Each row is a point. Each copy is the shape, with its points in the same order, turned, moved and blurred by noise. Say if it was mirrored as well.

Shape (6 x 3):
[[ -3 -23  40]
 [ 27  19  -8]
 [-30  37 -11]
 [-35  -4  23]
 [-35  55  -6]
 [ -6  -2  -3]]
Copy 1 (6 x 3):
[[  4  33  34]
 [-18 -27   5]
 [  2  -4 -48]
 [ 15  33  -8]
 [-11   2 -60]
 [ 12  -4   2]]
Copy 1 is: mirrored
Copy 2 (6 x 3):
[[ 30  48   3]
 [ -7   1 -31]
 [-41   3  19]
 [ -1  35  34]
 [-56   9  19]
 [  4   6   4]]
Copy 2 is: only turned

Shape (8 x 4):
[[ 15   8   5 -10]
 [-32 -33 -16 -12]
 [ 48  32  -4  -3]
 [ 20   5   9  25]
 [ -1  -4  27   8]
 [ 33  13 -27  15]
 [ -3  12   5 -28]
 [-60 -10  -7   2]]
Copy 1 (8 x 4):
[[  6 -13  30  -4]
 [-10  41 -12  -4]
 [ 32 -36  45   6]
 [ 16 -29   0 -13]
 [-15 -22   1 -17]
 [ 41 -19  10  10]
 [-10   7  32  11]
 [-33  21 -33  20]]
Copy 1 is: only turned
Copy 2 (8 x 4):
[[  0  11  10 -16]
 [ 27 -26 -27  14]
 [ -4  48  26 -26]
 [ -9  27 -22 -26]
 [-14  -5 -22 -24]
 [ 13  46  -6  -9]
 [ -3  -7  17  -3]
 [ -1 -32 -36  29]]
Copy 2 is: mirrored
